Each row is a point. A path goes straight from each point to the next, and from the last back to the first. The post is the endless flat space through its rows: a point in 2 columns, a line in 3, a plane in 4, and so on, so that a path can go around it. Count how often the path circles the post. Going back the other way cancels.

Post (1 x 2):
[[-7 -3]]
Path (11 x 2):
[[-16 -34]
 [  8 -15]
 [ 27  28]
 [-20  29]
 [-28  -7]
 [-11 -41]
 [ 28 -29]
 [ 21 -48]
 [ 37  14]
 [ -7  55]
 [-41  19]]
Times around: 2

Post (3 x 4):
[[ 12 -25 -21  22]
 [-21   4   7 -19]
 [-19   2 -16 -20]]
Path (26 x 4):
[[-34 -28   3 -22]
 [-32   2 -25 -17]
 [ -6  -6 -17  12]
 [-18   8 -36  -6]
 [ 18  18 -25  -5]
 [  7  13 -19 -20]
 [ 26 -21 -20 -16]
 [ -1 -19  38   4]
 [-25  -8 -31 -18]
 [-11 -11  -5   8]
 [ 11   3  -5  38]
 [  1  13 -30 -17]
 [ -9  -4 -24 -23]
 [-12 -19 -12 -13]
 [-21 -15 -36  -3]
 [-29   5 -12  10]
 [ -1  17  19  21]
 [  1   8 -25 -23]
 [ -4  -8 -60 -32]
 [-18 -21   0 -12]
 [-24 -15 -16  -7]
 [-35 -24 -24  -2]
 [-33  16 -24  -7]
 [  5  11  17   4]
 [ 19   0 -29 -12]
 [ 12 -29 -21   3]]
Times around: 4

Post (5 x 6):
[[ -3  -6  25 -20  40  -8]
 [ 26 -10  17 -31   8   4]
 [ 11  -2   1   0   3 -18]
 [ 15  -7  15  19  -9  38]
 [ 17   5 -46   7  -6 -14]]
Path (28 x 6):
[[ 20  18 -21   2   4   4]
 [ 34   2  14  -9   0 -31]
 [ 23 -12 -13  29  21  31]
 [ 13 -20  -1  -6   1  -6]
 [-10  -9  -5 -23  14  -9]
 [ -8 -14  16  -7  18  35]
 [ 32   2  17 -32 -14  25]
 [ 29  14  32 -11  -2  18]
 [ 17  11  36   7  32 -28]
 [  3 -17  12  15  45  -1]
 [ 17 -12  10   5  27  -8]
 [  7  -9  13 -10  31  -6]
 [  6 -28   9   1  12  11]
 [ -5 -11  -7 -15   6   1]
 [  0   4 -18 -16  29  28]
 [ 14   5   5 -11  14   4]
 [ 16   9  -9  42  22 -11]
 [ 18 -11 -30  23  -3  13]
 [  1 -17 -20  23  -6 -11]
 [  4 -14  10  -3  -8  17]
 [-19 -25  56 -25  22   0]
 [  2  -1  13 -10  -6 -15]
 [ 17  15   4  -2   6  13]
 [ 50   0 -14 -10  10  60]
 [  7   1 -10  23   7 -37]
 [  9 -28   0  -9  13  36]
 [ 11  -8  -4 -31  14 -12]
 [ 27  -5   1   4 -23  45]]
Times around: 4

Post (7 x 8):
[[  8  26 -25 -12  44 -43   5   2]
 [ 17   9   2   0 -46  21 -23  43]
 [ -2   0   6  21   4  25   7 -11]
 [ 10   4 -28  -8  11  24  -7  -4]
 [ 47 -15  16  -6   0 -18  36  17]
 [ 13   7 -43  27  21  30  27  -3]
 [-13   9  26 -13 -35 -40   8 -38]]
Path (15 x 8):
[[ 29   2   9  -1 -10   8   5  -3]
 [ 23  -4 -30  21  28  25 -12 -23]
 [ 30   2 -16 -30 -60  -8 -53  40]
 [ 26 -38   3  22  13  27 -16   1]
 [ 31  -2 -40 -22 -26  10 -52  25]
 [  2  -6 -35  37  32  13  11  21]
 [ -8  -1 -15 -44  -1  -6  -1  26]
 [ 11  10 -13  -6   4  44  40   2]
 [ 57  17  16 -23  24  -5  25   8]
 [ 27  16  -6  22  15   2  11  12]
 [ 14  10 -34  25 -23  -5 -10 -21]
 [  1  -8 -20   3 -14  -1  -1 -13]
 [-50  20 -17  -8 -15  -3 -29 -15]
 [ -4   5   0   6 -14  23  40  -6]
 [  6  48   2  17 -29  15  16  30]]
Times around: 2

Post (10 x 11):
[[-23  24 -14 -31  -9 -13   4  14  18 -27  -7]
 [  0 -28 -16 -21 -41 -29  10  24 -14   4   9]
 [ 10  27   4 -13  24   5   1  -9 -16  11   2]
 [ 17  10   6  -9  31  24   9   3   0  27  44]
 [ 31  13   7  14   5  29  18  -5  -6 -16   5]
 [-15   9 -31 -18  22 -24  -5  21  -7  -5   5]
 [-26  25   0  -5  -5 -32  10  -7 -29   7  24]
 [ 14  -4 -17  12 -13  17  -3  35   0  10   0]
 [ 16  -8 -40  -5 -14  17  15   7 -24  16   9]
 [  4   3  10   9  -1   7 -21  20 -43   6   7]]
Path (23 x 11):
[[ -9  22   8 -11 -14  15  32  -3 -11 -13  -9]
 [ 16 -13 -18  -1   1 -14  15  -1 -17   5 -12]
 [-22   6   6 -23  -6   3  16  -8 -23  13  22]
 [ -7  -5 -22 -41   8 -27   4  21 -25  23   9]
 [ 21   9  21   5  -5  18  -7  30 -19  11  18]
 [ 24   1  15  -3   7  43  16  13 -11   1  -2]
 [-19  27  -8  -2   7  15  14  -6  -8   0 -16]
 [  1  15 -13 -12   0  -6 -26  -4  -8 -44 -49]
 [  0 -15 -16   3 -19  17 -15  37 -10  10  55]
 [ 14  19 -13 -60 -13  19   4   4 -19  29  -2]
 [-36  23  32  13 -17 -41  17  -7 -38 -18  31]
 [ -3  -5  13 -42 -22   8  17   2 -16  16  -7]
 [  7  18  24 -42   0 -15  23  -1 -18  13   9]
 [  3  -9  -8  -9 -23   9  24  21 -27  11 -16]
 [ 32 -33 -15  -1  -3  -9  23   4 -25  33   4]
 [ 12  10 -34  -7  16  -3  13  -5   9   4  -3]
 [  2  35   4 -19  25  -7 -24   3  -1  27  34]
 [  0  12 -37   0 -15 -12  16  20 -21 -31  14]
 [-15   1  -3 -34   1  35   4  33 -25  -4  20]
 [-36  13 -16   9 -24 -35   6   5 -36   5 -12]
 [  5  -6  -5 -17   7  -5   1   2 -14   5  21]
 [  1  21   9  -3  -2 -15 -23  11 -34  17  -6]
 [ 30  -5   4  -2  -1  27 -20  35 -32  51   9]]
Times around: 3

Post (11 x 12):
[[ 12   7  -9   0 -14  16   4   3   0   3  14  14]
 [ 10  -4  21 -36 -29  -1  -7   5  -9  29  10  24]
 [ 12  -9  22   9 -13  -4  -7   4  -5   4  23  -2]
 [  0 -17  30  22  26   7   1 -16  -6  -4  -2   7]
 [ 20 -20   5  10   7  -4  -7   3   3   2  -8   8]
 [  6 -22   9  17  33  20 -15   5  -9  -8  -8 -10]
 [  8  -2   0  33  10  19 -11  -3  -8  24 -25 -14]
 [ -5  -2  -1   3 -28  14   6  12 -16 -24  -6  -1]
 [ -4 -29  -3  18   8   4  -2   3 -18  -5  14   5]
 [ -3  41  -9 -11 -23   2   7  26  -8   0  11  30]
 [  4  28 -19 -27 -27  -2   6   5 -15   7   7   3]]
Path (27 x 12):
[[-13   3 -13  16  41  35  -9   1 -19  -8 -22  26]
 [ -5   4   9   4 -17  -8  -4  -3   0  19   7  -1]
 [ -5  27  -9  11   3   9  20  12   5  28   9  23]
 [ 21  -1 -10   4 -11  14  -1  28  17  12 -21  30]
 [ 18   3  -6  18 -22  13  10  14 -12  10   9 -18]
 [ -2  46  -2  13  -9  23  21  12   6  16 -18   1]
 [ -7 -15 -12   4 -10 -20  -6   8 -24   5   9 -10]
 [  4  18   9   7 -17   8  -1  -7  -5   0  13  23]
 [ 19 -22 -15   2 -19  23  -6  15 -19 -32   9   9]
 [ 18   7  23  19  15   4   0 -21   0  25 -26 -17]
 [ 10  -5  -1 -15 -15   1 -12  32  -1  -1  10  -3]
 [ 16  -4   5  -3  -3  17 -25 -10   4  22  12 -10]
 [ -9 -12  41  24 -29  17   1   1   4   9 -14 -11]
 [ 16  17  -9 -20 -16  23  -2  39  -1  -5 -10 -23]
 [ 10 -12 -48 -15  13  11   6   5 -38  -5 -13  -2]
 [  2   5  -3  10   1   3   3   0 -21   4  12  19]
 [ 10  -7  11   3  -2   1   5   7 -13  11  -3   6]
 [-25   9  12  34  44  34  11  -2   0   7 -25   5]
 [ 28 -23 -15  43  -6  21 -22  -8  17  38  11   2]
 [ 18   3  10 -15 -22   3 -10  -2  10 -15 -27 -29]
 [ 18  13  13   7 -11  33  13  -1  19  30  -8  -4]
 [ 11   2  26  18 -20   4   9   8  -6  14  19  -2]
 [ 26  -5  11   0  10   2  -8  15  -2 -10   2   5]
 [ 31 -60 -22   9 -10 -23   2  21 -17 -12  26   8]
 [  9   0  36  30   8  32  14 -14   9  11 -21  -4]
 [ 21 -25  25 -20  -8 -11   9   7  -7 -33   9  -3]
 [ 23 -20   9  -6 -41  11  -5  -3 -24  -1 -13 -18]]
Times around: 0

Post (13 x 14):
[[-10  11  -3   5   5   6 -18   4 -19  -1   1 -10  16   4]
 [-17 -25 -16 -10  22  12 -10   3  38  -1  -2  -9 -12  -5]
 [-14 -26  14   1  -4  11  22   6  -3  -1 -52  21 -37  -8]
 [  8 -22 -27  -4  -6 -28 -10  19  -8  -9  24  24 -17   2]
 [  0  21  38   2  -5  -5 -30   4  34  -3   6   5  14   4]
 [ -7  12 -23 -22  27   5 -18  18  22   7  20 -35   6  28]
 [  3  -2  -9  -9  26   0  14   4   4  -2  18 -13  17   0]
 [-21  27 -26 -10 -23 -18 -15  12  -4 -10   2   5   4  -5]
 [ 18   3 -11 -16   7   0 -11 -11   9  -9   7  11  -3   2]
 [-23 -11 -60 -12  11  19   2  23  -5  38 -19   0 -12   6]
 [ 28   4   7  10  -2  -6  10 -16  -3   1  -5  -5 -10  -5]
 [ -4  12 -38  -7 -26  31   2  25  14 -19   1   1 -23 -30]
 [-12  -2  18  -9  15 -11 -10  -1 -10   1   5  -8  -6 -14]]
Path (27 x 14):
[[-24 -23 -57   0  22  29 -58  19  40  10  13  -9 -13   7]
 [ -6 -23   5  20  10  18 -27  19  24  18 -12   0 -14 -10]
 [ 21   3  -6 -19   9  18 -31   8  14  15 -16  -8   6  28]
 [-29  13   7  -5 -34  14   8  20  20  14 -12 -19 -21   2]
 [ -3  11 -19 -10  -3  -1  37 -22 -29 -20  -5  33   8 -23]
 [  6   6 -55 -11  -3  16 -43 -10  -5 -17  21  22 -22 -32]
 [  1  10 -29 -24  14   5 -31 -23   3  -9  24 -17 -12  30]
 [  6 -11   6  19 -34  22 -10  14  17   0   3   4 -20 -17]
 [ -3  -5  -8  -4   0  49  -1  27  24  -1 -19 -48  -7   9]
 [ -6 -16 -18  -2  30  12  26   7   6  15 -53   5   6   9]
 [ -1  24 -30  -3  20  -5 -23 -12  -4  -8   4  -9  17  17]
 [-13  -6  17 -10  16  -7  33  -2  17  -3  -7   1 -27   4]
 [  7   5 -23  -8 -12  11  27  -2 -31   8  26  -9  -5 -29]
 [-12   9  -2  13 -17 -14  31   4  -8   5 -15  -9 -14  10]
 [-30  -2  15  -7   1  34 -45  28  24  13 -11  -3 -49 -16]
 [ -7  -5 -21  -9  35  20  -7   4  14   8  -8  12   1 -44]
 [-17 -21 -36 -10  -6   3 -32  17  16 -14   6  -9  15 -13]
 [ -4  -8  10 -12 -11  -7  10  -7 -18 -19 -26  14 -14 -21]
 [ 19   9   4  -1 -23 -22   7  45  -8 -12 -15   0 -25  -6]
 [  5   4  -1   7   6  -2  29  -5  -7 -13 -31  15  -6  -3]
 [  3 -14  14  16  20  23  21 -20   7   6 -20   3  -1 -13]
 [-13   0  -8 -32  -6   3  25  -9   9  -9   6   1 -22 -37]
 [-11  -2  19  -7   8   1 -11  14  -2 -10  15 -15  13 -16]
 [ 19  13  -8 -16   5  -6   2  19  -3   6   3   6   5 -32]
 [  4 -15  18  17 -43   4   2  18  24   0 -24  -3 -23 -27]
 [ -7  -1  -2 -12 -10   0  -5 -14   6  19  11   3 -10  -8]
 [ 16   5 -16 -13  -3  -3 -24  -1  28 -18  28  30  -1  38]]
Times around: 0

Post (17 x 18):
[[ 16   7  27   2   2   3   8 -12  21  13 -15  10 -10   7  -7  -6   9   4]
 [ -4   5  17 -10 -10  28  -8 -10  -4   1 -13   5   6  -6 -20   1   3   8]
 [-12  -3  13  -2  -6  17  10   7  23   3 -16  20  13   9  11   0   3  -8]
 [ 13 -16  21   9  -3  11 -13  22  10 -10   6  17   6   4  -7  13 -18  32]
 [  6   8  10   4 -20  10  -5   7  -9   5   7  -2   7   4  -1  -6 -13  11]
 [ 13 -22   7  -8  18  -6  10  -7   8 -11   2  -2  -8  27  -4  11  -2   0]
 [  2  -1  12  -8 -15   0 -13   5   0  -6   4  23  -2  -9   9   8 -10  -3]
 [-35 -60   3  35 -21 -16  19 -17 -30 -43  37  15  10  30  -5   5  -8  30]
 [  3   0  23  -7  -4  37   6   9  -6  15 -18  -8 -32 -20  12 -33  14 -18]
 [  3  -6  -3 -11  -2   1   8   4   2 -19 -20   8  12   5  -2   3  30  22]
 [  5   8  13  -4   8  -3  12  -7  -9 -10 -16  17  -5  11   1   2 -13   6]
 [  9  24  21  12  23   4   0   7  10  23 -12  -7 -22  -7  -7   5  -2  17]
 [ 16   7  17   5  -7   4   6   1  -9  -6 -24  -3  -2  -8   5  11  -1   0]
 [  7  26  37 -21  10  27 -11   2 -15  -5  -5 -15 -14 -23  25 -18  11  -9]
 [  2 -15 -17   2  21 -29   1   2 -17 -54 -10  -2  30   3 -34  -7  37   9]
 [ 15  26  26  -7  10  13  -3   7 -14  -1  -1  19 -18   3  -3  20   6  -6]
 [ 20   5  12  -7  12  22  -3  -2   7  24 -19  11  11  -8   7  -9   8  -4]]
Path (28 x 18):
[[ 10 -18   2  -5 -10   1 -15 -10   1 -33 -19   2   7  23 -45  -3   5  26]
 [ -7   4   1   1  15  14   6  -5  11  -5 -30  -2   1   8  -4   5  25  11]
 [ -5  -4  16 -18  12  15   2 -16 -11 -11 -46  -7 -13   4 -41  -4  14  -3]
 [  9  35  41 -22   1  15  11  -2 -19  -8   1 -29  21   8  36  -8 -10 -14]
 [ 19 -22  10  17  -1 -24 -10  11  19   0   8  20 -16   4 -41   5  -1   9]
 [  9  10  29  10 -10  23  -7   1   1  16 -28  19 -22  -5   5  20  20  13]
 [ 24  25  12  -8  10  18 -22  14 -22   3 -13  15 -22 -18  -4  12  -9  41]
 [ 23  14   0   5 -28   2  -2   2   4   5  25  10  17  22  20 -28   4  -8]
 [  2  -2   7  28   0  -7  16   2 -13 -15 -26  11  -9   6 -21 -11  11  14]
 [ 11 -33  18  -7   7  15  18   4 -11 -27 -22  11  11  36   3   0  -2  15]
 [-21  -5  26 -30   6  14   3  14   4 -15  19  16 -11  12  11   5 -15  -6]
 [ 15 -10  15 -20  -1  12  15 -12   0  -9 -11  28  11  16   5   7  -3 -18]
 [ 17  19   9  -9  -3  -2 -13  -3  20  15   9  16 -24  -3  -7  -8  11   7]
 [  0  -6  35  -3  17  14  -1 -11  -1 -35  -9   1   5  14   3  -1  15  48]
 [-10 -14  25  -6 -16   4 -12   0   6 -17 -14   1 -14  -3   6 -17  36  12]
 [ -4 -26   9  -3 -30   2   6   7  -8 -13   6  -1   8  -3  25   3   9   0]
 [  5 -29  -1  19   1 -11  26   9 -16 -10  -9  19  45   0  13  -2 -21   9]
 [  0 -23  -7  -9  -5   7   7  -7  -9 -32  -4  18   4  -6   3  20 -18  36]
 [ 20 -11  21  19   6  -6   0   8  17 -29  -2  -3  -1  16 -24  23  10  12]
 [-15   1  13  -7   2  12  -9  -5  21 -11 -27  17  28  12 -34 -26  16  19]
 [-25 -52  -6   0   3 -16  -5   7 -21 -26  -2  27  36  -3  -4 -11  -2  59]
 [ 17   5  22  -6   8  -2  14   1  -6 -13 -29   1  14 -11 -14 -16   2  34]
 [ 31   3  18   5   0  23  -1  17   7  -1   0  24   9  -8  -6  -2  -3  -7]
 [ -4   5  -2  19   7   1  16   8  25  -3  -1  -3 -23  31  -4  -6 -17  15]
 [ -1 -12   1   1   7  16  -2  -7 -20 -51 -10  -4  12  -6 -15   6  -3  34]
 [-20  16  32  -9 -13  10 -18 -12  27   3  -1  20 -10 -17 -37  -2 -12  15]
 [ 38  17   3  -6   7   2  24   1 -24  -3 -50 -20  16   1   1  -7  16   9]
 [ 13  -1  26  -6   7  13  -8   7 -20  -1  -7   5  22   5  11  10 -25  -4]]
Times around: 2
